Each row of a before or after table is a point. One or more steps were done to the points. Then noise was added and the rows were shuffled. The steps act on columns, c1 being the first. What was done? A step turns or swaps two columns, mirrors them in a line or flattens them onto one, adds a multiple of one to another, or multiplies or shifts one. Angles are multiples of 10 degrees, from the lower column toward the higher: turns from -170 to 170, lines from 10 to 170 but not 90. Use the fewest steps. Two steps may share a column if one is a turn and the other turns, adds or multiplies; they go together, in the order done. Otherwise the lowest column goes first.
In the rows, 128 means zero.

Before:
[[ 66 136 100]
 [142 182 128]
 [180 156 152]
 [160  97 130]
 [200 103 108]
 [134 153 168]
 [126 151  60]
 [103 108 160]
 [ 96  43  56]
 [154 163 186]]
After, 10 rows:
[[183  43 186]
 [ 67 104 170]
 [153 150 191]
 [197 136 132]
 [ 97  97 137]
 [ 71 156 124]
 [139 107  91]
 [ 83 162  83]
 [108 153  93]
 [116 182 135]]
Steps: turn c1 and c3 by 160 degrees

Before:
[[145 105 173 149 115 168  92 142 136]
 [114  88 105 111 118 132 113 126 147]
 [133  98 115 113 120 109 122  97 123]
 [ 85 104 170 118 124 160 115 101 142]
 [148 101 163 103 174 120 152 156  92]
 [138 102 135  82 107 131 121 118 127]
 [124 110 181 163 134 149 137 153  76]
 [123  90 172 173 144 174 102 131 120]
 [150 143 146 109 156 131 144 141 114]
 [109  98 139 124  96 104 108  96 139]
 [141 102 109 123 108 117 110 102 138]
 [124  96 134 126 105 138 153 104 121]
 [120  92 187 150 134 157 128 140 157]
 [110 111 114 118 108 104 135 127 113]]
After (14 x 9):
[[131  51 135 154 106 165 116 135 140]
 [107  76 116 111 109 149 129 120 120]
 [144  61 172 153 114  91 142 162 138]
 [150  18 185 142 133  95 140 128 107]
 [118  13 171 145 144  66 130 152 127]
 [128  38 115 118 119 149  97 133 135]
 [120  32 134 138 103 124 104 102 127]
 [121  57 170 161 122 119 102 140  84]
 [138   7 106 138 119 140 127 142 104]
 [107  46 164 134 174 154 158 104 165]
 [144  50 106 123 109 138 101 147 133]
 [ 80  74 184 126 136  87 155 118 149]
 [128  39 137 109  98 143  96 150 107]
 [125 172 147 138 155 145 139 111 157]]
Steps: mirror c1 and c9 in the line at 30 degrees; multiply c2 by 3; turn c4 and c6 by -120 degrees; turn c7 and c8 by -90 degrees

Before (11 x 14):
[[153 105 162 157 166 130 153 113 149 139 158 108 133 166]
 [108 107 131 102 116 102 145 129 178 163 136 161 122 155]
 [146  82 146  98 126 148 149 159 136 154 158 132 182 169]
 [109 130 137  58 150  81 148 105 143 149  94  94 191  62]
 [125 125 140 209 131 138 130 160  70 114 136 150 109  79]
 [110 146 110 214 173 161 130 177 124  75 119 155 141  95]
 [ 74 111 163 195 178 163 123 150 116 141 160 161 132  90]
 [149 104 150 173 202 146 103 165 109 128  81 147 126  77]
 [105 148  98 192 206 192 110 138  63 147 118 136  96  81]
 [ 61 107 161  63 106 127 139 108 144 124  57  80 153  89]
 [128 160 179  56 118 126 113 137 167 140 106  91 160  89]]
After, 11 rows:
[[138 160 176  60 119 124 114 143 167 119  26 122 160  90]
 [123 113 166 157 167 129 152 137 150 144 106 140 135 169]
 [109 141 108 217 175 160 128  88 124  71 145 191 141  96]
 [109 128 138 210 128 141 129 116  66  92 121 178 108  79]
 [130  80 149  92 126 150 146 158 138 106 126 163 180 169]
 [135 101 132 107 114 100 148 158 175 131 130 192 121 158]
 [121 151  99 197 205 186 110 149  62 124 164 170  91  81]
 [137 104 162  76 108 129 142 118 143 149   6 110 155  84]
 [140 132 139  66 152  80 149 141 140 153  84 126 193  60]
 [118 113 164 206 178 165 125 149 113 114 105 194 130  93]
 [120 105 149 171 198 145  99 137 111  94  46 175 126  77]]
Steps: flatten c1 and c4 onto the line at 100 degrees; add -1.5 times c3 to c11; turn c8 and c10 by -80 degrees; shift c12 by 30
